Rows are points. To make a cloud, some directions were put in groups of two or more. Within a group, all points are equally far from the middle, so they leave a hole (a ring in 2 directions, a hollow ball in 3). The other directions are filled evenly. Then the cloud was stretched, turned, moved and blurred a little. Count the holes, and give their numbers of directions, smallest first.

Cloud:
[[-1.13 -0.91]
 [ 1.79  1.33]
 [ 1.77 -1.11]
 [-1.60  0.03]
 [ 1.93 -0.93]
 [ 1.08  1.85]
 [-1.01 -1.11]
 [-1.56  0.10]
 [ 1.99 -0.78]
 [-0.98  1.55]
 [ 1.96 -0.86]
 [-1.38 -0.56]
 [ 2.27  0.09]]
Holes: 1 (2)

Cloud:
[[-1.92  0.57 -1.15]
 [ 1.13 -0.53  1.71]
 [-1.20  1.43  0.25]
 [-1.18  1.42  0.29]
 [-1.22  0.37 -2.36]
 [ 1.78  0.70 -1.74]
 [ 0.24 -2.32 -0.87]
 [ 0.41 -1.70  1.51]
 [ 0.40  3.07 -1.83]
 [ 1.20 -1.18  0.58]
 [-0.42  1.38  1.55]
 [ 0.23  0.82 -2.54]
 [-1.38  1.27 -1.23]
 [-0.29  2.00  1.24]
 [-0.77  2.04  0.13]
 [-2.22  0.17 -0.17]
 [ 0.64 -1.82  0.90]
 [-1.60  0.94 -1.28]
 [-2.10  0.39 -0.48]]
Holes: 1 (2)

Cloud (52 x 6):
[[ 1.63  0.20  0.28  0.02  2.40  0.57]
 [ 0.06  0.04 -1.83  1.55 -1.37  0.54]
 [-1.04  2.05  1.26 -0.76  2.26  1.05]
 [-1.43  1.31  1.21 -1.44  0.51  0.58]
 [-0.81  2.54 -1.06  0.82 -1.13  1.50]
 [-1.21 -0.08  2.38 -0.19 -0.30 -1.14]
 [-1.69  1.63 -0.75  0.13  0.52  3.32]
 [ 0.19  0.61 -2.22  0.73 -1.83  0.15]
 [-2.57  2.51 -0.12 -0.67  0.02  1.58]
 [-2.73 -0.24 -1.07  1.20 -1.21  1.08]
 [-1.83  0.57 -0.68 -0.15  0.24  3.10]
 [-0.02  2.02  0.08 -0.96  2.58  1.28]
 [ 0.29  2.54  0.63 -0.73  2.29  0.98]
 [ 2.13  1.38  1.23 -0.85  0.78 -0.07]
 [ 0.02 -2.14 -0.06 -1.14  0.09 -1.99]
 [-0.80 -0.54 -0.36  1.92  0.02  0.33]
 [ 0.09  1.47  1.47  0.06  2.56  1.29]
 [ 1.90 -2.83  0.41  1.11 -0.79  0.67]
 [-0.61  0.15 -0.23  0.08  1.59 -1.28]
 [-1.80 -0.62 -1.89 -0.03  0.43  2.39]
 [ 0.62 -0.30 -2.56  0.71 -1.66  0.25]
 [-0.74 -1.02 -0.94 -1.52 -0.91 -1.96]
 [ 0.13 -1.16  1.27 -1.09  1.16  0.10]
 [-0.59 -0.13  1.22  1.55  1.40  2.81]
 [-0.93 -1.15  0.02 -1.22  1.83  0.00]
 [-1.36  0.70  2.48 -0.34  0.99  0.25]
 [ 2.17 -2.39 -0.10  0.95 -0.31 -0.82]
 [-0.67 -2.60 -0.46  0.88 -0.97  2.10]
 [ 0.81 -0.79 -2.45  0.39 -2.02 -0.04]
 [-1.45  0.03 -0.65 -0.60  1.68 -1.23]
 [-1.63 -0.08 -2.17 -0.23  0.84  2.26]
 [-0.55  1.29  0.92  1.84  0.38  2.95]
 [ 0.08 -3.46 -0.01  1.21 -1.62 -0.32]
 [ 0.33 -2.78  1.32  0.20  0.63  0.23]
 [-0.96  2.48  0.42 -0.49  1.25 -0.78]
 [ 0.49 -1.18 -2.10 -1.19 -1.32 -0.79]
 [ 0.93 -0.05 -0.55  0.03  1.09 -1.71]
 [-0.42  0.27  0.40  0.68 -3.02  0.92]
 [-1.77 -0.84 -1.47 -1.27 -1.01 -1.06]
 [ 1.01 -0.87 -2.47 -0.78 -1.38 -0.26]
 [-1.43  1.27  0.75 -1.43 -0.99 -0.68]
 [-1.42 -0.21  0.31  1.35  0.36  3.52]
 [-2.22  1.06  0.81 -1.13  0.05 -1.14]
 [ 0.09  3.07  0.84 -0.65  1.59  0.31]
 [-1.76  1.13  0.11 -0.96 -0.33  1.95]
 [-2.05 -2.10 -0.03  1.61 -0.84  0.37]
 [-2.01 -0.46 -2.35  0.83 -0.30  1.36]
 [-1.70 -0.40 -1.15  0.20  0.24  3.03]
 [-0.27 -1.78 -2.08 -0.40 -2.10 -0.16]
 [-0.98 -0.64 -1.53 -0.90 -2.25 -1.06]
 [-1.97 -1.70  0.13  1.35 -2.20  0.27]
 [ 0.80  0.07 -0.19 -0.27  2.76  0.39]]
Holes: 3 (2, 2, 2)
